Rows are points. Two turns around zero, p and q, are shown by what they do to some points. Where does a point land after both, in the order given? Backwards means that the second turn is done in reverse. Each puzzle has new turns, and all numbers are rounded.

Turn p:
[35 -4] -> [-17 -31]
[-15 -32] -> [-24  26]
[-20  36] -> [41  5]
Turn q:
[25 11] -> [  7 -26]
[-43  19] -> [26 39]
[ 18 -30] -> [-33 -13]
Where do these land?
q, then p: [ 11 -26] -> [ 4 28]
p, then q backwards: [-18  10] -> [-15  14]
q, then p: [-16  42] -> [ -8 -44]
p, then q: [30 22] -> [-37  -3]
q, then p: [ -7 -48] -> [31 37]

Turn p:
[ -9 -25 -33] -> [40 14  5]
[-48 -12  30] -> [ 14 -55 -14]
[15 35  5] -> [-32  14 -15]
[43  3 -2] -> [-22  28  24]
Turn q:
[ 31 -41 -33] -> [  7 -17 -58]
[ 1 -9 25] -> [25  3  9]
[10 19 23] -> [ 8 27 14]
[-42  31 -16] -> [-40 -13  34]
Where do these land?
q, then p backwards: [ 31 -14  23] -> [-15  -4 -38]
p, then q: [-39 -42  -7] -> [ 32  17 -45]
q, then p: [17 44 12] -> [-29  -8 -38]
p, then q backwards: [ -8  12 -28] -> [31 -4  5]

Turn p:
[ -5  43  34 -20   7  -3] -> [ 46 -11 -12 -30 -12   8]
[  8 -27 -22 -23  -1   5] -> [-11  12 -14  36   4   9]
[ -4  -9 -16  23  16  31] -> [-10  21   7   5  12 -37]
[  4 -29 -17   0   1 -33] -> [-22 -13  17  30 -12  15]
[-17 -25  23  13 -13   7] -> [-19 -28 -12  -5  16 -14]
[ 13  17  -8   2 -40   8] -> [-15  20  -8 -26  12  26]
[  3  26 -21 -18  -7 -29] -> [  6  13   5  -3 -33  32]
[ 7 -1 30 20  3 -3] -> [  7 -23  14 -14  18  -6]
[-9  4 -2  2 33 18] -> [ 18   8   2   8  -5 -32]
Turn q:
[ 37 -20  -1  26   0  -1] -> [ 12 -10  20   3 -35 -24]
[ 15  15 -22 -19 -21  -6] -> [-27   1  14  -8 -14  24]
[ -5  25  10 -14  25 -25] -> [ -5  13  -4 -38  22  -5]
[-25 -20 -22 -13   2  44] -> [-14  13 -34  45  -4   6]
[  8 -15 -14   2 -11 -19] -> [-11  -1  27   7  -3  -6]
[-23  30  20   9  21  -1] -> [ 26  14 -19 -23  23   6]
[-25  25  25 -11  10 -17] -> [  8   1 -11 -26  38   9]
[ 19 -24   7  -9  -4  23] -> [ -9 -23 -14  15 -20 -13]
[ -1 -16  -4  28 -23   2] -> [19 -8 21 25 -9  4]
Where do these land?
p, then q: [ -3  -9 -15  14  25 -21] -> [ 25 -25  14   1  13   1]
q, then p: [  9  16 -15 -48  -9  22] -> [-27  19 -36  -3 -20 -25]
p, then q: [  8 -13 -12  10 -32 -21] -> [ 11   2 -30  23  18   9]
q, then p: [ 0  5  0 10 16 41] -> [-21  34  12  -5  -1  17]
q, then p: [  7  18   7   5 -15   7] -> [ -2  10 -14   6  19   2]
q, then p: [ 10 -16  39  14 -26  10] -> [-21 -13  11  31  33   5]
q, then p: [ -2  -2 -17   1  41 -32] -> [ 32 -12   5 -14 -36  17]
p, then q backwards: [-29   0  13  -6   1  -7] -> [22 -5 17 -6  3 16]
